Each row is a point. The window is the flat piece filled in between its corners: a triangle in 3 columns, a solid with four corners in 4, and so on. A path goes straight from each point to the next, and from the last back to the first. List the points from which the path goes on through the window.
(in the rows, 128 means zero)

Window (4 x 4):
[[ 36  94  92 114]
 [136 130 163 162]
 [146 156 136 125]
 [190 122 149 145]]
Path:
(1): [147 153 145 179]
(2): [112 138  97 141]
(3): [103 126 193 114]
(4): [127 140 158 108]
(5): [139 152 100 150]
(6): [141 130 124 165]
(7): [172 125 181 136]
(8): [180 149 173 119]
(9): [166 108 117 161]
(10): [208 149  89 149]
(11): [165 109 178 140]
(12): [100 112 202 123]
(13): [123 151 105 145]
(14): [173 170 148 165]
(15): [166  99 180  95]
(16): [130 100 173 126]
Through the window after points: 4, 6, 8, 10, 16

Window (8 x 8):
[[114 192 184 125  93 105 119  94]
 [ 62 231 186 190  93 161 111  94]
 [152 162 125  96 127 156  99  98]
 [129 168 161 106 117 155 152 140]
 [ 85  62 106 101  97 152 123 121]
 [125  96  98 121 210  80 185 124]
 [158 132  80 102  66 147 136 118]
 [177 101  75  85 109 120  98 177]]
Path:
(1): [ 91 181 114  63 121 126 117 139]
(2): [147 107 165 167  98 132 149  93]
(3): [155  71 132 159  95 129 138  95]
(4): [117 162 131 101 136 131 120 133]
(5): [ 95 212  83  70 109 135 108  98]
(6): [182 113 160 127 136 160 108 110]
(7): [109 189 171 175 106 161 122 108]
(8): [ 74 196 155 131 101 142 123 112]
(9): [101 150  91  55  95 123 124 107]
(10): [152 103 140 133 135 127 132 131]
(11): [152 120 165 137 116 121 124 114]
(12): [ 64 170 104  89  94 134 147 128]
(13): [100 178 112  54 144 124 168 166]
(14): [119 131 154 146 136 135 129 109]
(15): [173  93 127 158 137 136 161 128]
(16): [119 118  91  96 143 124 132 144]
Through the window after points: 1, 5, 7

Window (11 x 11):
[[ 67 103 112 114 143 149 138  91 160 158  60]
 [133 136 132 151 147 104 174 108 124 119 189]
 [129 118 122 172  89 115 137 174 118 106 181]
 [ 91 124  63  95 136 100  86  65 200 146  59]
 [ 50 120  52  44 112  87 151 102 169 158  74]
 [ 98  91  65  68 159  85 117 115  89 147  88]
 [187 142 159 177 107  87 180 118 198 143  49]
 [144 203 203 147 103 135 128 160 130 110 180]
 [174 178 121 144  90 165 152 116 164 161 116]
 [ 98 197 113 174 133 116 140 150 111 138 148]
 [ 98 168 134 143  74 118 129  84  99 131 134]]
Path:
(1): [103 132 125 132  99  93 125 116 118 186 152]
(2): [111 163 119 145  91 134 141 105 114  80 115]
(3): [106 162  95 123 124 111 138 135 115 119 114]
(4): [ 97 160 125 163 127 112 136 117 129 170 143]
(5): [152 167 185 147 125 117 125 114 151 204 154]
(6): [133 140 135 130 107 113 147 124 159 107 102]
(7): [120 159 104 136 135 124 166 160 122  84 117]
(8): [127 131 160 116 119  98 108  85 128 184 171]
(9): [108 118 115 127 105  95 148 118 137 171 111]
(10): [119 144  96  93 130 121 123 117 151  86 110]
(11): [ 97 140  77  79 151  98 117  90  84  46  80]
(12): [112  94 108 122 135 107 145 133 143 219 130]
Through the window after points: 1, 3, 7, 11

Window (14 x 14):
[[127 135  67 193 181 125  87 137  82 147 139 114 180 145]
 [176 123 120 135 148 141  99 117  68 103 176 125 175 183]
 [114 119 141 109 129 130 193 167 157 137 132 121 122  85]
 [155 160  80 161 171 168  76 168  72 114 169 164 116 179]
 [167  98 120 201 172 126 111 165  63 120 140 177 162 161]
 [ 43  98 150 131 127 125 180 104 176 129 145 172 134 136]
 [122 126 118 141 125 150 128 164 139  91  53 121 143 157]
 [130 127  97 182 133  91  92 164  72  75 146 118 122 159]
 [ 57 126 182 141 127 148 157 150 101 155 110 114 127 125]
 [ 87  74 139 157  79 146 134 151 156 174 151 130 138 135]
 [ 62 123 190 121  99 133 124 160 174 133 138 154 181  74]
 [ 55  96 161 106 145 107 145 199 157 166 145 128 169 150]
 [147  72  82 142 176 137  50 133  52 101 133 147 132 142]
 [ 83 120 122  98  81 113 155 148 108 152 125 177 165 123]]
Path:
(1): [ 79 106 117 177 122 173 180 179  83 111 143 120 192 138]
(2): [ 82  70  61 146  73 185 138 165 100 133 153  97 170 134]
(3): [ 97 126 177 128 125  97 139 138 143 158 125 179 135 133]
(4): [156 127 128 140 126 127 109 137 115 120 133 128 145 150]
(5): [ 49  95 113 136 170 172 151 169  72  83 139 139 190 165]
(6): [ 78  85 128 138 140 161 148 177 105 126 135 122 165 112]
(7): [115 127 146 130 121 118 134 130 147 163 135 158 140 143]
(8): [137 130 162 112 152 104  78 114 124 146 113 146 100 151]
Through the window after points: 2, 4, 8

Window (14 x 14):
[[200  70  76 178  96 104 108 122 135 174 164 150 137 137]
 [ 95 123  67 126  78 107 152 128 160  76  28 114 119  82]
 [186  94  36 152  94 140  72  86 124 126 151 135  85  64]
 [ 87 205 137 117 166 113 146 125 160 143 150 114 160 109]
 [105 170 194  71 156 166 138 169 179 153 137 145 122 142]
 [149 157 195 105 167 104 123 107 136 138  98 138 136 112]
 [131 152 129 117 164 129 134 153 111  78 133 148 134 145]
 [204 105  53 173 163 111 129 111 162 157 132 147  62 130]
 [109 175 179 159 127 115 150 161 129 130 149 127  88  96]
 [ 24 130 115  92 101 109 142 100 113  86  64  48  95 123]
 [109 215 164 117 140 159 125 159 115 146  80  90 138 143]
 [ 56 156 104 157  86 133 118  72 136  97  78 144  99 132]
 [197 128  47 115  93  75 106 118 109 172 148 180  83 121]
 [120 212 204  97 138 171 211 114 132 128 144 111 137 136]]
Path:
(1): [162 176 151 134 120 103  72 124 170  97 140 110 105 133]
(2): [ 99 184 153 106 104 103 123  95 191 101 136 113 101 146]
(3): [132 133 103 127 133 140 135 143 112 174 102 149 120 100]
(4): [135 124  72 172 155 146 145 104 112 174 121 192 104  87]
(5): [127 142 137  86  78  86 117 123 158  81 120  88 111 137]
(6): [149 168 118 110  94 104 112 117 160  91 142  87 113 159]
(7): [131 125 116 149 152 144 127 112 107 184 137 167 114  93]
(8): [104 146  93 136 143 150 176 172  98 169  84 148 151  57]
(9): [114 156 139 128 121 112 123 113 148 117 125 112 107 134]
(10): [155 174 147 128 147  51  82 159 183  80 127  66 113 124]
(11): [114 117  79 114 121 189 170  73  93 188  96 181 124 125]
(12): [114 131 146 136 158 154 208 143  77 150 118 134 115  99]
(13): [137 190 120 100 110 105  72 128 188  77 123 129 129 156]
(14): [136 171 127 133 122 108 132 114 159 105 123 116 111 138]
(15): [113 140 135 125 130 137 148 144 112 132 111 138 122 100]
(16): [118 147 147 110 159 131 156 135 118 130 113 147 131 122]
Through the window after points: 8, 12, 14, 16

Window (14 x 14):
[[112 140 168 101 123 121 127 129  87 112 111 172 122  83]
 [101 131 132 135 161 125 109 158 167 120 103 130 128 106]
 [ 84 118 148  93 147 113 114  86 106 108 147 161 158 134]
 [ 97 131 135 149 151 157 120 135 105 101 168 147 115  95]
 [134 132  90 172 105 148 120 100 179  42  68 144 126 149]
 [ 59 115 159 117  97 126 117 168 119  97 151 135 119 133]
 [210  72 105 121  92  52 177   7 189  53 133 149 110 109]
 [105 141 131  82 141 109 168 135  79 104 152 118 150 105]
 [ 97 168 116 144  99 117 113 121 132 133 136 137 141 100]
 [105 145 180 137 141 116 160 140 100 131 150 159 144 145]
 [211  85 124 102 105  78 122  83 120  75 155 157 157 136]
 [104 167 167 101 142 119 106 128  96 111 150 119  98 140]
 [176  88 132 115 105 148 148  61 139 126 108 119 138 114]
 [119 120  53 144 107 131 128 123 178  97  98 175  77 155]]
Path:
(1): [128 108 114 142 131  66 127  97 102 100 142 127 105 116]
(2): [111 140 138 173  89  63 127 136  83 128  97  85 125 112]
(3): [118 123 151  86 169 161 145 108 158  96 166 203 134 141]
(4): [134 125 138 110 106 155 170 129 155  90 158 136 157 145]
(5): [108 137 116 138 134  62  65  86  94 119  70 142  70 108]
(6): [152  98 123 133 123 102 119  87 122  93 121 136 131 119]
(7): [138 131 126 123 108 130 149 103 154  87 141 153 128 123]
(8): [170 139  90  49 116 137 130 165 156  46 178 157 131 121]
(9): [112 116 177 154 129  88 126  78  83 136 116 134 131 131]
(10): [ 97 113 143 151 146 118 127 115  78 117 144 123 119  94]
(11): [134 158 112  83 113 135 149 133 164  80 143 159 145 133]
(12): [107 142 127  94 114 182 124 124 159 100 120 169 144 128]
Through the window after points: 2, 6, 8, 10

Window (14 x 14):
[[ 80  56 119 185 146 166 140  95 146 133  93 161 133 171]
 [168 110 166 122 149 125 127 167  90 156 105  52 150  81]
 [156 108 142 105 125 149  89 147 133 100  29  32 145  64]
 [133 102  97 131 161 122 146  83 108 106 158  91  78 156]
 [102 120 125  85  91 107 168  26 161 142  55 179 131 146]
 [158 131 145 189 156 121 132  76 122  80 148 134 107 133]
 [111 116 129 114 183 188 154  69 141 121 125 186  80 139]
 [136 110 115 120 203 123 120  85 128  86 141 154 144 170]
 [184 107 116  82  84 173 126  64 144 161  66 130 142 140]
 [160 124 121 134 116 128 148 164 154  97 143  43 167  75]
 [149 132 111 141 144 135 182  99  54  50 164 100 146 125]
 [155 165  89 148 153 134 130 123 112 131  91  56 160  86]
 [198 105 100 134 149 116 152 168 119 106  75  83 128  81]
 [103 135  96 157 132 123 119 118  94  82 170 175 103 159]]
Path:
(1): [140 113  98 141 145 109 108  71 119 105 117 115 144  69]
(2): [135 141 144 132 143 171 158 154 120 129 110  83 129 185]
(3): [121 121 127 160 136 136 142 144 166  67  68  95  93 208]
(4): [135  95 117 109 139 140 127  66 115 160 112 140 154  68]
(5): [143 108 124 126 155 126 114  82 111 138 117 146 154  87]
(6): [149 133 127 139 121 159 168 129 149  94  74  98 114 162]
(7): [140 140 138 120 151 152 149 122 136 107  98 109 118 185]
(8): [139 109  96 142 125 131 127  74 127 107 109 133 135  98]
Through the window after points: none

Window (14 x 14):
[[124  58 145 226 159  95 150  95  94 144 158 139 158 114]
 [165 140  38 180 133 170 124  66 179 108 142 151 151 109]
 [128 122 168  88  62  56 168 136 179 144 126  69 198  68]
 [106 113 190 138 132 186 131 150 125 150 124 133 111 126]
 [135 163 155 173 129 151 117 109 110 192 148 123 182 117]
 [144 181 164  82 169 179 147 111 113  87 181 174 191  92]
 [147  84 131 160 148 238 154 184  89 151 130 147 131 146]
 [151 113 159 124 113 130 181 134  97 118 105 123 112 180]
 [215 158 113 147 123 122 166 120 161 146 162 139  99 137]
 [116 128 141 136 215  66 160 105 130 126 133 102 148 130]
 [139  93 166  76 166 169 156  95 108  89 204 110 171 128]
 [192  97 139 132 169 142  54 119 113  83 146 103 152 109]
 [109 124 108 124  93 202 175 176 117  81 179 103 122 119]
 [150 150  77  99 129  83  98  91 166 140 144 172 159 133]]
Path:
(1): [162 120 118 165 140 136 100 147 153  86 134 122 169 163]
(2): [138 189 155 142 148 162 142 136 164 112 176 145 192 163]
(3): [147 119 144 106 146 153 133  93  75 141 143 143 150  61]
(4): [149 142 108 131 155 144 130 113 107 131 155 134 143  95]
(5): [145 132 154 141 146 144 148 106 163 102 145 132 172 146]
(6): [141 134 115 163 138 134 131 113 177 121 157 137 169 162]
(7): [162 107 111 140 127 182 156 106  78 130 129 133  92  49]
(8): [145 135 117 114 149 139 167 103  50 150 171 133 134  85]
(9): [135  96 138 156 130 200 142 171 147 105 141 125 144 151]
(10): [186 138 180 161 131 117 141 181 179 118 153 161 155 185]
(11): [143 116 110 140 139 150 151  97 110 127 147 122 135 110]
(12): [116 122 120 114 133 144 165  94  65 180 162 128 131  99]
(13): [157 110 159 148 164 162 136 153 153  97 139 121 166 150]
(14): [167 131 174 107 168 122 111 158 159 109 169 105 161 206]
(15): [137 103 115 136 152 141 160  74  94 118 147 126 140  54]
(16): [166 108 134 100 162 152 120  64  96 141 160 117 122  45]
Through the window after points: 2, 4, 6, 8, 10, 12, 14, 16

Window (14 x 14):
[[112 168 187 157 125  99 106 119 138  91 102 176 183 104]
 [ 98 155 207 116  86 105 128  59 168  74  62 130 194 161]
 [134 110 150 109 123 168 173 128 144 206  59 160 126  97]
 [134 116  85  97 138 104 158 163 139 161 136 134 105 137]
 [144  92  80  92 158 147 153 133 110  98  98 163  74  99]
 [164 110 137 118  75 133 162 155  95 139  84 104 111 122]
 [ 79  93 128 139 125 150 146 119  92 153  90 126  97 131]
 [130 130 107  82 145 146 123 140  88 185  39 119 107 121]
 [154  93 124 120 140 170 100 157 144 161  88 152  87 141]
 [119 111 147 147 115 133 125 100 146 112  82 120 240 125]
 [177 202  89 175 142 135 185 129 139  71 152 104 105 157]
 [134 111 148 143 107 108 116  67 109 140  85 197 198 156]
 [144  81  77 125 125 114 118  97 121 176  84 117  69  83]
 [119 229 104 160  52 146 160 144 173  56 112 138 169 154]]
Path:
(1): [ 95 152 146  44 128 128 124 145 152  67 180 111 172 127]
(2): [151 171 137 134 138 164 118 109 129 185 164 130 113 134]
(3): [130  97 105 119 119 113 152 154 145  96  62 140 132 138]
(4): [165  98 119 167 136  60 130 137 141 111  38 139 115 146]
(5): [ 99 130 139  76 120 196 142 106  97 169 143 148 138  88]
(6): [108 115 126 121  85 157  92  43  78 143 137 139 163 104]
(7): [115 135 149 138 125 124 157 145 144 121  70 140 129 137]
(8): [112  80 100 117 127 104 162 153 179 135  50 116  91 149]
(9): [156 174 117  97 137 150 118 126  62 170 153 156 147 104]
(10): [134 114 119  79  95 155 139 106  97 118 103 112 123  69]
(11): [149 104 104 166 151 100 144 145 148 158  67 159  86 170]
(12): [ 97 148 118 145 112 116 163 132 156  86  77 145 139 134]
(13): [145 162 146 121  91 148 124 108 130 116 109 138 155 135]
(14): [132 149 120 100  80 157 141  89 110  86 141  97 127 131]
(15): [122 126 116 169 161 105 138 157 167 172  46 188 143 128]
(16): [150 118 110 184 117 139 159 117 114 154  36 168 117 125]
Through the window after points: 2, 6, 8, 10, 12

Window (14 x 14):
[[122 151  53 167 151 177 157 133  44 167  92  78  97 115]
 [ 99 103  84 136 168 164 123 146  89 222  38  48  56 119]
 [133 125 111 127  75 150 149  92 105 147  83 124 182 204]
 [133 196 172 168  94  94 151 127 147 137 118 120 181 197]
 [142 126 136 111  90  79 181  98 140 121 172 115 140 187]
 [190 145 165 157  73 125 160  75 141 166 127 147 147 145]
 [163 128 193 124  82 141 127 145  99 105 126 126 143 159]
 [ 83 100 116 110 132 191 135 189 177 144 115 176 120  42]
 [ 75  84 122 129 185 212  62 143 162 158 173 175 111  70]
 [129 147 126 143  32 126 111 119 132 152 151  93 152 143]
 [104 173 162  93  89 120 136  78  99 146 119 133 148 127]
 [ 69  77 113 153 129 137  80 158 130 145 131 218  89  72]
 [121 106  86  86 161 146  75 189 125 199 159 194 121  77]
 [150 183 101 104  86 140 121 112 140 138 132 148  78 188]]
Path:
(1): [112 136 121 143  88 144 148 117 114 173 136 142 112 134]
(2): [109 137 143 110 122 146 134 140 112 175 139 152 130 135]
(3): [136 134 104 141  69 146 116  81 182  84  90 136 120  78]
(4): [203 147 104 144 154 119  71  97 141 105  92 150 141 130]
(5): [ 68 115 145 139  96 155 150 151 120 187 142 124 131 122]
(6): [ 73 161 143 140  57 174 160 162  90 199 112  94 119 139]
(7): [148 123 104 136 132 133 126  91 124 127 105 121 132 138]
(8): [129 113 106 127 110 130 107 107 143 124 149 140 147 112]
(9): [111 147 136 133  95 142 122 156 114 181 116 146 123 149]
(10): [ 99 129 138 153  72 160 140 134 115 178 127 141 139 156]
(11): [183 135 117 103 133 114 128  92 152 114 112 147 127 113]
(12): [129 156  74 116 104 100  96  82 105 113 127 145 158  95]
(13): [106 133 141 119 107 157 140 138 119 166 112 125 125 163]
(14): [101 120 143 142  90 158 137 117 119 172 159 112 112 144]
(15): [175 170  97 128 139 118 126 107 140  91  62 154 159 139]
(16): [160 149 154  85 124  90  85 166 153  72  62 118 181 133]
Through the window after points: 2, 8, 10

Window (14 x 14):
[[ 95 148  94 150 124  74  95 155 111  97 181 163 153 157]
 [124 145 165 118 122  94  41 195 104  90 123 102 140 108]
 [ 99 129  87 187 164 162 162 157 100 190  73 130  77 150]
 [106 125 176  87 122 134 138 127  63  97 158 137 105 125]
 [ 81 163 134 135  76 113 165 121  87 140 129 176 131 110]
 [ 88 125 116 124  97 167  94 135 115 149 159  97  60 107]
 [187 123  65 205 205 135  80 154  88  56 154 169 188  82]
 [ 97 126  86  77 165 136 150  44 220 152 106  87 222  51]
 [153 130 111 147 117 161  67 123 136  80 139 146 133 149]
 [ 99 168 149 145  92 157 124 124  82 130 146  80 145 159]
 [159  71 159 133 116 149 109 109 112 150 144  97 117 108]
 [ 69 165 165 167 144 194  93 102  81 160 141 154 155 142]
 [ 65 149 142 190 141 138 127  73  76 145  81 136  89 130]
 [134 140  74 132 125 155 119 113  69 189 115 120 113 153]]
Path:
(1): [141 171 116 153 146 140 121 124 126 156 131 122 123 120]
(2): [146 152 109  94 141 132 132  95 170 149 118 114 134  94]
(3): [ 75 118 111 133 143 140 118  92 135 121 129 115 196  98]
(4): [ 47 105 102 121 121 167  97 119  91 112 127 144 196 142]
(5): [178 177 144 172 124  95 140 124 111 137 169 125  56 132]
(6): [146 172 169 175 170 135 126 101 135 133 156 138 117 153]
(7): [106 123 120 123 114 128 103 137  86 113 131 129 147 125]
(8): [112  91 113 135 118 136 110 130  81  98 115 124 131 126]
(9): [124 189 193 110 134 119 131 119 125 165 216 143 110 122]
(10): [161 172 173 175 161  79 109 109  99 148 153  72 132 107]
(11): [ 62 108  76 115 110 179 114 142 117 117 115 191 136 124]
(12): [ 87 117 114 151 122 153 133 135  89 134 109 135 116 141]
Through the window after points: 2, 8, 12

Window (14 x 14):
[[153 149 149 116  64 108 138 131  66 124  51 156 135 107]
 [144 132 163 136 180 158 142 102 149 161 106 135 141 172]
 [164 145 127 133 134 180  52  89 110 112 180 118 151 123]
 [134 111 117  18 114 158 110 140 101 147 106 115  77 114]
 [152 163  67 143 115 130 127  69 114 158  79  91 166 159]
 [121  99  94  55 129  92  87 106 111 103 148  65 129 145]
 [127 126 202 124 108  94 104 100 188 121  93  74  92 107]
 [104 148 110 129 129 112 158 137 103 167 126 135 150  71]
 [190 168  95 132 142 127 124  63  72 131 109  83 110 118]
 [120 115 148 160 113 103 113  80 147 156 157 183 153  91]
 [121 111  95 126  97 122 161 114 130 106  96 121 129 136]
 [132 167  92  95 180 104 179 100 193 124  59 134 172 122]
 [170 167  50  80 117 115  82 126 114 135 207 107 134 145]
 [109 108  85 109  92  94  77 170 112 107  93 177 116 119]]
Path:
(1): [201 105 139 150 158  97  83 143 146 183  81  97 152 177]
(2): [166 109  89 107 140 127 168 153 179 122 109  90 174  87]
(3): [ 98 172 122 111 123 113 106  59  94 132  95 167  98 184]
(4): [105 202  73  71 187 117  93  50 141  93 128 120 109 166]
(5): [153 122 120 114 116 128 130 125 133 147 118 128 149 107]
(6): [165 113  82 106 144 114 146 139 166 146 120  96 162 114]
(7): [123 156 110 102 114 128  89  72  87 123 114 110 125 154]
(8): [116 159  88  85 105 151 128  75 104  98 147 123 119 116]
Through the window after points: 2, 4, 6

Window (14 x 14):
[[186 130 165 183 147  99  80 166 186 103 141 134 103 131]
 [173 107 149 107 196 116 158  96 164 157 106 101 178 138]
 [173 123 120 168  95 181 102 103 112 146 132 116 153 112]
 [127 119 117 103 119 183 141 146 159 141  72 111 129 140]
 [167 157  83 112 114 114 102 147 183 103  94 102 157 139]
 [170 146 162 141 108  76 159 132 113  89 157  98 155 110]
 [169 172 124  87 175 117  69 168 166 126 133 155  87  90]
 [122  50 153 191 110  95 101 143 113 168 142 122 170 146]
 [158 112 126 129 104 128 129 122 184 111 164 143 167 116]
 [205  91 134 106  88 123 127 138 143 174 147 156 152 165]
 [156  74  90 131 108 208 107 188 133 140 156  45 141 104]
 [121  64 184 127 126 117  54 131  39  83 193  87 105 182]
 [163 107 105 173 120 109 158  95 164 175 150 121 136 147]
 [145  99 126 152  99 127  52  73  87  38  55  80  43  52]]
Path:
(1): [151  97 145 134 108  96  39  85 187 153 106  88 134 132]
(2): [164 129 174 110  92 144  64 146 151 134 145  85 118 134]
(3): [149  93 103 163 169 120 140 128 101  91 115 145 146 123]
(4): [154 111 127 127 136 127 116 149 117 109 116 143 133 122]
(5): [168 107 151 136 107 120 106 130 166 140 147  93 151 135]
(6): [171 111 145 129 110 125 100 111 148 152 143 117 135 122]
(7): [174 119  90 144 130 123 165 195 114 107 121 155 145 164]
(8): [172 101 138 133 155 130 172 149 120 142 140 133 166 142]
Through the window after points: 6, 8
